Each row is a point. Each copy is the shape, with its points in the same order, stretched, turned, moved and blurred by noise. Is it also mirrored, or only turned?
(in the rows, 128 means zero)

Shape (7 x 3)
[[ 34 121 106]
 [140 108  99]
 [167  97 106]
 [165 109 123]
 [161 122 137]
 [170 173 115]
 [176 198 160]]
Copy 1 (7 x 3)
[[116  36 145]
 [ 96 116  99]
 [ 97 126  74]
 [104 135  83]
 [126 138  90]
 [123 170 142]
 [163 187 145]]
Copy 1 is: only turned
Copy 2 (7 x 3)
[[ 93  65  70]
 [170 131 140]
 [187 162 156]
 [170 161 163]
 [152 159 176]
 [156 110 215]
 [109 125 249]]
Copy 2 is: mirrored
Copy 3 (7 x 3)
[[117 176  28]
 [119 150 161]
 [107 132 191]
 [121 117 177]
 [131 105 165]
 [184 122 180]
 [203  78 162]]
Copy 3 is: mirrored
Copy 4 (7 x 3)
[[ 50  60 211]
 [114 105 104]
 [138 114  83]
 [142 126  99]
 [140 139 115]
 [103 176  98]
 [117 211 131]]
Copy 4 is: only turned

Shape (8 x 4)
[[203 154 166  74]
 [186 178 131 128]
 [120  71 113 219]
 [ 94  89  96 143]
 [142 178  80 157]
 [ 79 121 122 110]
 [136 163 130 168]
 [113 100 107 112]]
Copy 1 (8 x 4)
[[166 188  60 172]
 [153 121  64 202]
 [  7  74 161 136]
 [ 90  72 152  83]
 [123  61  91 175]
 [151  79 151  75]
 [128  75 130 182]
 [110  97 129  83]]
Copy 1 is: mirrored
Copy 2 (8 x 4)
[[149 138 108  66]
 [105 155 139 103]
 [103  92 219 204]
 [138 102 132 185]
 [ 71 152 127 149]
 [162 152  98 161]
 [102 168 146 143]
 [147 101 111 155]]
Copy 2 is: mirrored

Shape (13 x 8)
[[158 148 115 108 158 144 109 154]
 [129 131 149 119 103 110 103  10]
 [114  92 213 113 143 147 125 153]
 [126 153 110 105 123 109 103 143]
 [157 134 114 132 164 113 238 166]
 [119 152 192 108 163 113 116 102]
 [111 161 160 123 157 121 112 110]
 [143 139 118 175  76 113 119 162]
 [104 145 136 128 141 176 109 150]
 [185 155 125 246 127 109 154 144]
 [ 93 111 116 108 157 111 112 160]
 [107  20 133 110 109 117 102 161]
 [122 120 189 111 143 113 104 113]]
Copy 1 (13 x 8)
[[148 173 103 109 109 156 120 111]
 [ 90 134 210 154 157 141 132  18]
 [120 125 119 110  69 127  45  95]
 [121 168 134 143 140 112 124 104]
 [214  62 126 125 104 125 132 117]
 [123 122 101 134 132 150  85  45]
 [117 126 101 132 130 157 107  71]
 [152 148 153 164 119 130  90 139]
 [101 155  94 132  84 164 115 119]
 [199 112 141 156 141 219  92 128]
 [ 97 134 116 102 140 103 110 127]
 [ 79 148 197  79  99  63  64 158]
 [115 139 129 125 127 132  73  72]]
Copy 1 is: mirrored
Copy 2 (13 x 8)
[[110 114 166 142 111 185 121 111]
 [127  91  92  38 204  91  69  84]
 [150 199 162  83 127 130 163 100]
 [152 103 169 141 118 138 102 104]
 [ 68 158 162 195  68 145 108 175]
 [135 150 143  69 138 134  67 108]
 [140 132 130  83 121 147  82 120]
 [111 120 134 147  73 127 170  76]
 [161 125 146  88  96 170 166 136]
 [ 18 123  71 154  51 165 152  73]
 [175 140 145 146 133 152 113 123]
 [175 173 151 140 179 116 192  70]
 [142 159 143  84 150 127 100  87]]
Copy 2 is: mirrored
Copy 3 (13 x 8)
[[131 148 152 133  72 159 154 127]
 [128 123  65 208 143  87 154 136]
 [104 184 127 142 130 162  87 189]
 [134 132 119 121  76 125 139 112]
 [ 97 103 229 109 145 113 139  93]
 [159 152 144 190 119 129 101 146]
 [162 136 137 164 109 129 120 130]
 [125 131  97  78 135 166 150 110]
 [143 172 153 120  98 139 153 157]
 [155  88 169 110 187 187 187  97]
 [116 112 142 107  67 118 122 166]
 [ 32 132  74  78  90 141 122 202]
 [122 152 113 161 118 143 105 156]]
Copy 3 is: mirrored
Copy 4 (13 x 8)
[[156 128 138 146 149 117 141  88]
 [ 87  28  96 100 152 155  81 137]
 [170 112 206  98 117 110  83  99]
 [156 143 127 110 168 134 113  74]
 [243  91  89 101  59 146 156 146]
 [190  79 152 123 147 117  60  90]
 [174 105 137 126 150 118  71  96]
 [ 94 172 138 121 113 173 120  77]
 [150 156 166 144 155 115 107 124]
 [ 85 128  97 159  37 174 129  83]
 [171 151 132  65 145  87 110  74]
 [ 91 136 163   7 111  94 141  74]
 [152  93 164 101 139 117  75  78]]
Copy 4 is: mirrored

Shape (12 x 9)
[[ 13 100  61 131 115 107  99 133 170]
 [178 133 123 100 146 154 136 136 152]
 [182 117 140 111 158  91 141  91 172]
 [129 105  72  94 213 117 100 131 135]
 [165 175  98  96 133 121 148 162 154]
 [182 127 158 123 119 169 113 121 167]
 [130 155 129 134 154 141 123 155 169]
 [151 131 171 102 155 130 115 169 125]
 [168 167 160 115 148 155  24 142  49]
 [186 101 155 189 139 157  80 113  50]
 [ 81 121 135 159 128 155 155  68 151]
 [151 107 163  89 123 147 139 114 124]]
Copy 1 (12 x 9)
[[125 123 161   7 122 202 105 135  60]
 [170 154 125 167 179 104 142 113 119]
 [129 200 149 146 141  87 178 123 104]
 [236 226 148 143 110 143 132 132 109]
 [143 157 155 161 184 138 123 134  77]
 [134  96 119 157 163  86 155  99 107]
 [153 113 178 132 162 147 144 105  82]
 [173 122 165 145 165  79 122 128 130]
 [190  60 102 184  90  93 124 183 127]
 [114  83  89 209  83  95 126 100 159]
 [108 115 138  70 130 174 182  88 149]
 [141 142 120 126 161  80 134 126 166]]
Copy 1 is: mirrored
Copy 2 (12 x 9)
[[183  88 109 131 222 115 183 117 133]
 [140 128 145 137 116 129  97 137 115]
 [157 156  97 114 104 123 120 168 121]
 [214  77 101 156 111 171 163 118 127]
 [155 120 134 150 123  86 118 124  99]
 [ 93 152 154 129 132 134  86 168 112]
 [138 112 159 134 137 103 137 145 120]
 [127 103 153 173 107 130 114 137 158]
 [ 86  78  99 194  83 175 123 163 114]
 [ 16 143  88 131  72 219 106 127 118]
 [104 120 116  59 172 110 121 158 125]
 [118 120 125 137 128 134  77 145 147]]
Copy 2 is: mirrored
Copy 3 (12 x 9)
[[ 73 114 229  96 228  61  59 106 121]
 [114 153 105 176 109 148 134 190 126]
 [125 172  77 161  90  99 140 116 160]
 [115 200 151 128 169 140 119 143  91]
 [119 129 154 140  96 190 127 152 152]
 [ 83 129  77 188 103 100 121 205 119]
 [111 133 123 142 120 156  85 191 119]
 [120 118  78 198 146 189 120 160 111]
 [ 66  72  32 129 129 223 154 172  48]
 [118  89  39 157  74 132 149 189  17]
 [162 129 122 111 143  43 119 179 115]
 [126 126  84 202 154 115 166 150 133]]
Copy 3 is: mirrored
